Every row gives one point. The ring and each string are closed loops that go straight from each point to the next, and from the last back to the first. Before rounding, they use only three directions, however many columns there are. Count how often each string passes through the ring. Passing back the other way cancels.
In the rows, 128 means zero.

Ring (6 x 4)
[[145 158  62 116]
 [124 160  54  76]
 [103 137 109  59]
 [107 122 159  85]
 [137 131 175 146]
 [156 149 113 156]]
String (26 x 4)
[[114 182  27  52]
 [105 142  63  43]
 [109 121 100  63]
 [ 86 128  91  21]
 [ 94 150 109  46]
 [119 157 118  95]
 [118 130 129  93]
 [105 102 158  78]
 [104 112 190  90]
 [115 134 198 118]
 [128 146 157 126]
 [129 133 132 113]
 [137 156 139 134]
 [138 152 135 133]
 [134 123 139 124]
 [157 132 157 172]
 [173 166 136 198]
 [162 172 111 169]
 [139 144 111 124]
 [134 125 112 112]
 [134 147 108 114]
 [145 170  74 124]
 [135 148  87 107]
 [131 136  51  83]
 [131 179  11  74]
 [125 187  26  72]]
Times through: 3
String (28 x 4)
[[120 147 113  93]
 [113 154 120  86]
 [ 88 124 159  53]
 [ 94 104 176  66]
 [108 132 176  95]
 [123 144 152 113]
 [120 129 197 125]
 [128 131 199 141]
 [138 162 154 144]
 [133 137 138 124]
 [133 112 151 124]
 [151 123 169 165]
 [167 157 153 193]
 [174 167 134 199]
 [169 145 119 179]
 [156 128 107 149]
 [167 156  76 160]
 [160 184  65 148]
 [154 176  56 132]
 [154 193  31 124]
 [140 178  70 114]
 [129 142 104 103]
 [121 128  62  68]
 [114 150  32  47]
 [113 184  31  52]
 [104 174  46  41]
 [113 164  84  71]
 [123 150 108  96]]
Times through: 2

Ring (9 x 8)
[[175 100  74 151  89  71 174 154]
 [168 102 104 160  73  97 158 117]
 [146 114 135 158  77 127 134  93]
 [116 129 181 144  98 158  98  87]
 [ 96 137 209 122 129 167  73 112]
 [ 89 142 198 112 148 160  73 135]
 [ 91 147 152 113 159 138  96 155]
 [122 135  85 128 142  98 143 167]
 [151 117  69 139 117  77 165 168]]
String (31 x 8)
[[108 125 230 122 118 167  68 113]
 [ 89 135 249 114 133 183  50 110]
 [ 68 156 221 117 146 190  54 101]
 [ 81 156 161 129 140 164  89 106]
 [118 129 151 130 124 131 110 134]
 [ 94 149 142 130 137 146 104 120]
 [ 67 166 151 118 163 161  87 125]
 [ 75 156 168 101 178 148  80 164]
 [ 93 145 153 104 170 130  95 175]
 [123 124 147 113 145 112 111 178]
 [127 125 133 128 127 115 122 152]
 [101 152  90 136 139 124 133 131]
 [103 155  55 135 149 105 150 150]
 [125 140  41 135 142  83 166 169]
 [128 135  66 141 126  96 156 147]
 [137 123 102 139 116 103 143 145]
 [152 108 121 135 109  96 140 158]
 [194  85  72 144  89  50 182 183]
 [219  69  56 153  69  31 202 186]
 [195  90  48 165  68  56 197 146]
 [148 122  72 161  89 101 165 112]
 [193  90  68 173  52  74 188 117]
 [192  83 111 162  57  84 165 126]
 [167  97 135 150  78 103 142 127]
 [144 112 143 139 101 115 127 132]
 [129 127 129 150  98 131 128 102]
 [114 140 130 162  89 153 123  65]
 [112 137 159 159  86 164 109  58]
 [100 148 143 151 106 161 109  73]
 [113 135 154 141 111 146 108 103]
 [130 116 178 130 111 133 103 131]]
Times through: 0

Ring (10 x 12)
[[123  90 126 153 151 154 179  82  48 131 109 119]
 [142 125 138 123 120 195 186  80  57 116  97 110]
 [159 148 146 106 110 199 174  84  90 121  97 109]
 [178 157 151 103 117 173 146  91 136 143 108 111]
 [185 152 150 110 132 141 125  96 165 163 120 115]
 [171 130 142 132 165  86  99 104 189 191 134 131]
 [146 112 135 148 184  64  97 108 180 197 134 144]
 [113  88 126 165 196  62 114 105 139 188 128 151]
 [106  76 121 171 189  87 140  96  95 168 123 143]
 [112  77 121 166 173 118 161  88  65 149 117 131]]
String (28 x 12)
[[ 80 107 130 142 160 140 166  96  71 137  91 150]
 [133 106 132 144 155 134 154  90  93 149 114 126]
 [149  96 129 150 153 138 160  84  81 146 122 113]
 [ 92 127 137 125 139 172 176  93  69 124  82 141]
 [101 127 137 121 123 204 199  84  37 105  78 127]
 [115 138 140 108  97 249 223  74   9  81  70 110]
 [200 104 133 140 124 178 176  70  65 130 130  80]
 [190 105 134 143 140 146 154  80  99 150 134  95]
 [141 128 140 127 142 148 151  93 110 146 107 126]
 [127 176 155  85 103 210 171  94 106 116  74 130]
 [165 201 164  65  80 235 170  91 125 112  76 113]
 [209 152 150 106 113 172 143  85 141 147 122  95]
 [219 113 137 139 142 128 132  83 137 167 148  89]
 [167 119 138 135 149 127 136  92 130 162 125 117]
 [134 152 148 111 142 137 130 104 152 158 101 141]
 [177 171 157 100 145 106  89 112 227 189 120 137]
 [198 136 145 129 163  77  85 105 215 202 145 123]
 [215 101 134 154 174  66  93  95 186 204 164 106]
 [175 105 134 149 168  92 117  95 150 182 141 119]
 [110 131 140 129 166 105 122 108 151 170 105 155]
 [ 96 120 136 143 194  56  95 119 183 197 114 172]
 [110  91 127 167 211  29  89 114 177 209 134 164]
 [147  75 123 176 199  50 108  99 144 197 148 134]
 [160  86 127 163 175  90 128  91 122 176 140 120]
 [148 104 132 148 162 114 138  93 116 163 125 124]
 [173  63 119 180 183  82 133  85 103 178 154 108]
 [118  41 110 198 202  73 148  87  65 170 140 129]
 [ 71  62 115 179 188 108 170  91  41 146 107 148]]
Times through: 3
String (24 x 12)
[[ 69 108 131 149 189  83 126 112 129 172 100 173]
 [ 63  63 116 185 218  46 125 108 105 185 119 171]
 [149  49 114 192 196  70 137  86  89 178 151 118]
 [103  53 113 187 193  91 157  88  57 159 127 135]
 [ 79  85 123 159 171 130 172  92  51 138  99 145]
 [ 99 120 135 133 152 144 159  97  90 141  94 144]
 [156  93 128 153 153 136 158  83  82 148 126 110]
 [164  88 126 154 142 160 178  74  51 133 125  97]
 [179  94 129 149 137 163 174  74  62 135 128  91]
 [149 129 139 118 106 221 202  74  37 101  93 100]
 [112 161 149  94 103 224 192  88  66 102  69 128]
 [119 149 146 108 127 177 163  95 102 130  86 135]
 [183 122 139 130 134 153 151  84 111 148 125 102]
 [193 120 139 132 136 145 144  84 121 154 131  99]
 [138 142 144 116 138 150 144  97 128 148 102 132]
 [160 186 160  83 115 169 130 103 174 150  94 131]
 [186 171 156  97 129 136 111 103 197 171 116 123]
 [141 150 147 113 147 126 122 105 164 166 107 140]
 [145 121 138 134 154 123 136  96 129 161 117 129]
 [112 145 145 119 160 111 119 111 164 170 100 157]
 [125 132 142 134 188  53  81 120 213 206 123 164]
 [148  99 131 160 202  32  81 111 197 215 147 148]
 [181  86 128 163 175  84 121  90 135 183 150 111]
 [130 110 134 144 167 106 132  99 127 167 118 137]]
Times through: 0

Ring (6 x 14)
[[105 119 117 151 149 110  95 110 146 139 138 127 101 138]
 [134 181 123 123 121 161  98 127 154 114 159 165 100 171]
 [134 199 122 100  92 155 146 127 136 106 147 158 122 158]
 [110 182 119 104 101 121 140 129 130 128 128 150 126 145]
 [ 69 136 116 127 137  67 101 129 131 168 104 134 118 127]
 [ 73  90 113 156 159  62 100 107 134 166 111 107 110 113]]
String (29 x 14)
[[ 32 147 119 129 163  41  25 158 145 210  89 166 102 148]
 [ 43 102 113 144 161  32  78 127 131 194  88 121 114 114]
 [ 85  84 110 148 138  63 156  91 119 147 108  84 128  92]
 [103 114 113 139 128  94 149 100 127 133 124 105 123 113]
 [ 87 130 117 138 143  89  95 121 139 154 121 133 109 134]
 [ 70 117 117 149 163  72  61 127 146 174 115 137  99 137]
 [ 86 142 119 137 148  97  73 130 147 158 126 148 102 148]
 [ 67 104 118 164 182  73  31 127 157 180 122 140  86 144]
 [ 89  87 115 169 172  86  76 104 149 156 131 114  94 128]
 [118  91 112 156 138 106 153  84 131 121 137  90 116 109]
 [120 116 114 143 127 115 151  95 132 119 137 106 118 120]
 [109 154 121 134 137 125  85 126 150 137 142 152 101 156]
 [109 157 120 129 131 124  97 125 146 135 139 150 105 153]
 [133 127 115 135 114 130 170  92 129 105 144 106 122 121]
 [117 144 117 129 121 121 135 111 135 123 137 128 116 135]
 [124 195 125 116 121 155  82 139 155 124 154 178  99 179]
 [134 239 130 101 113 185  54 160 167 119 167 215  91 211]
 [161 249 129  91  88 209 107 147 158  89 177 203 104 203]
 [156 193 121 104  84 174 173 113 134  85 159 146 125 153]
 [140 159 117 116  95 144 182 102 126  97 145 122 129 131]
 [118 183 121 111 110 136 119 130 140 124 140 158 115 157]
 [120 160 118 117 108 126 147 115 131 119 135 134 123 137]
 [130 134 113 122  97 121 201  91 117 103 133 100 137 110]
 [119 190 119  93  84 127 172 124 121 116 127 143 137 137]
 [ 94 198 121  95 103 110 116 146 132 145 118 168 124 154]
 [ 95 156 116 109 105  93 157 120 120 138 112 128 135 122]
 [101 132 114 125 115  94 159 107 122 133 118 113 130 115]
 [ 97 146 117 126 127 102 116 121 135 143 124 136 116 136]
 [ 61 159 120 123 145  73  57 149 143 181 106 164 107 151]]
Times through: 3

Ring (8 x 14)
[[127 117 142 106 142 106 104 100 134 159 125 129 134 149]
 [133 132 134 104 120  98 109  75 141 155 117 129 119 155]
 [137 152 124 106  95  93 116  60 146 151 109 127 104 154]
 [101 155 104 134 115 104  97 107 139 144  97 120 107 139]
 [101 149 115 134 127 112 100 132 133 149 106 119 118 128]
 [139 142 157 104 123 118 131 135 131 166 137 126 134 116]
 [176 129 194  74 122 119 154 122 131 181 164 133 148 115]
 [157 116 181  84 140 117 134 121 130 175 154 132 150 128]]
String (24 x 14)
[[171 148 184  83 106 120 158 130 132 177 156 129 137 105]
 [188 144 195  69 100 115 166 108 135 181 163 133 138 114]
 [147 136 157  97 120 110 129 108 135 165 136 129 131 131]
 [118 122 145 115 149 117 106 137 129 161 129 125 140 130]
 [159 131 170  86 120 111 137 104 135 171 145 131 136 131]
 [186 112 203  62 129 113 152  98 133 184 169 137 153 132]
 [122  96 156 104 170 114  98 123 127 165 136 130 152 146]
 [ 95 109 124 128 166 111  80 128 129 152 113 124 138 147]
 [123 129 138 112 135 109 107 111 134 157 122 126 129 140]
 [163 128 165  82 115 102 133  76 139 168 140 133 130 146]
 [142 113 154  94 138 104 112  86 136 164 133 132 136 153]
 [ 93 105 125 128 171 111  77 128 128 152 114 124 140 150]
 [103 115 131 123 159 113  89 130 129 155 118 124 138 141]
 [152 128 164  91 126 110 129 104 134 168 141 130 136 134]
 [108 117 138 121 157 116  97 139 128 158 124 124 141 134]
 [166 117 194  78 139 122 145 136 127 181 165 132 156 116]
 [244 140 249  27  84 120 211  99 135 203 203 142 153 100]
 [200 146 204  60  93 115 177 103 136 185 170 135 138 111]
 [184 152 196  74  98 122 171 132 132 182 165 131 139  98]
 [ 82 134 117 144 156 122  87 169 125 150 109 117 133 119]
 [114 135 132 120 134 112 105 126 132 155 118 123 128 132]
 [139 145 148 104 115 111 127 113 135 162 129 126 125 127]
 [ 95 133 120 134 147 115  91 141 130 151 110 120 129 131]
 [ 98 138 128 133 145 121 100 161 127 154 117 119 133 117]]
Times through: 1

Ring (10 x 14)
[[103 127 170 127 142 106 117 134 148 169 185 135  80 168]
 [ 99 139 172 130 108 107  99 122 132 131 191 152  68 163]
 [106 144 164 132  94 115 100 117 118 111 174 157  81 151]
 [127 142 148 133 101 130 120 121 111 112 134 149 118 135]
 [145 137 132 133 118 142 144 127 108 124  98 137 154 121]
 [159 134 114 130 134 152 172 130  99 137  63 126 190 101]
 [158 134 108 126 141 151 184 130  95 145  57 122 198  92]
 [150 131 113 124 148 144 183 131 101 157  71 120 187  99]
 [135 125 131 123 160 130 168 137 123 177 108 118 154 123]
 [116 121 155 124 162 115 143 140 146 186 155 122 111 154]]
String (30 x 14)
[[143 127 134 130 148 138 157 137 124 158 102 124 156 129]
 [144 140 121 128 119 143 160 122  93 126  85 135 168 103]
 [158 143 102 126 118 154 181 120  75 119  50 132 202  79]
 [180 131  85 125 153 167 215 133  82 151   7 111 246  67]
 [160 124 112 126 165 149 190 140 113 172  60 111 199 104]
 [138 127 136 128 150 133 156 136 125 163 109 123 150 130]
 [137 138 124 125 126 136 161 123  98 138  97 133 159 106]
 [135 129 135 127 144 132 155 133 120 158 112 126 147 127]
 [134 127 137 126 151 131 157 136 125 166 114 123 146 130]
 [129 134 135 125 135 129 152 128 113 151 119 131 141 123]
 [122 136 136 122 130 124 151 124 108 149 127 134 134 120]
 [118 108 158 122 198 111 156 154 168 227 156 105 115 165]
 [115 102 170 125 208 107 146 160 186 237 173 103 100 184]
 [119 118 160 127 168 115 138 145 156 191 158 120 108 164]
 [118 134 150 127 129 120 133 127 123 148 147 137 113 140]
 [104 138 159 126 116 111 117 122 123 139 172 146  89 147]
 [ 87 137 179 127 113  98  94 122 139 142 213 151  51 171]
 [ 80 128 198 130 129  89  78 132 167 162 241 147  24 201]
 [112 125 168 131 144 113 117 138 152 165 173 133  89 170]
 [119 138 149 129 118 123 128 124 118 134 144 142 113 138]
 [107 152 153 129  79 118 107 108  97  96 162 162  93 132]
 [ 98 157 163 131  60 114  86 103  97  77 182 173  70 141]
 [104 150 170 136  75 115  82 113 116  90 184 167  68 157]
 [125 133 156 134 124 125 120 131 132 138 146 139 110 152]
 [130 134 147 132 126 129 132 130 124 138 131 137 125 140]
 [128 144 138 130 102 132 133 118  99 112 122 147 132 121]
 [132 141 136 129 111 133 138 121 103 121 117 142 138 121]
 [141 129 139 131 141 136 148 136 126 151 110 128 147 134]
 [164 121 128 135 161 151 166 146 132 163  72 115 182 129]
 [155 123 129 132 158 145 165 143 128 164  84 117 173 127]]
Times through: 4
String (27 x 14)
[[140 138 127 128 123 139 155 125 102 132  97 135 157 112]
 [155 125 127 131 154 145 166 141 124 161  82 118 175 123]
 [165 127 122 135 147 154 167 140 118 147  64 120 188 118]
 [149 142 129 135 105 147 141 123  99 107  89 142 159 115]
 [126 152 136 130  83 133 126 110  87  92 122 156 128 114]
 [126 137 146 130 120 128 132 126 117 133 133 140 123 135]
 [121 131 159 132 130 122 120 133 137 146 154 138 105 156]
 [101 140 175 133 102 110  90 122 134 122 193 155  65 168]
 [ 84 157 176 130  59 103  73 102 105  81 211 177  43 155]
 [103 149 157 128  86 115 106 111 105 105 170 159  86 138]
 [121 136 148 128 122 124 131 126 119 138 141 140 117 138]
 [112 128 167 131 135 114 115 134 145 156 172 137  89 165]
 [ 90 139 184 132 103 101  81 122 141 128 214 157  45 179]
 [ 89 153 176 132  68 105  76 107 113  90 207 172  48 159]
 [ 94 150 177 134  72 108  75 111 119  92 202 170  52 164]
 [119 135 161 134 116 122 111 128 132 131 158 145  98 156]
 [131 129 148 132 138 129 136 135 132 151 130 131 127 145]
 [131 139 139 129 116 132 138 124 109 128 120 140 135 125]
 [151 124 136 134 151 142 154 141 131 157  96 122 160 135]
 [171 121 119 135 163 157 177 147 125 163  55 112 199 119]
 [174 137  97 130 130 165 189 128  82 125  27 124 222  80]
 [151 144 110 127 111 150 169 118  78 115  65 137 186  86]
 [133 138 133 127 122 133 148 124 106 134 111 136 145 119]
 [155 126 120 128 155 146 176 138 115 163  74 117 184 112]
 [175 128  96 126 158 162 205 137  95 158  25 110 229  82]
 [168 142  92 125 124 161 196 121  69 123  28 126 223  67]
 [153 148 104 126 105 152 173 115  69 108  58 138 193  77]]
Times through: 4
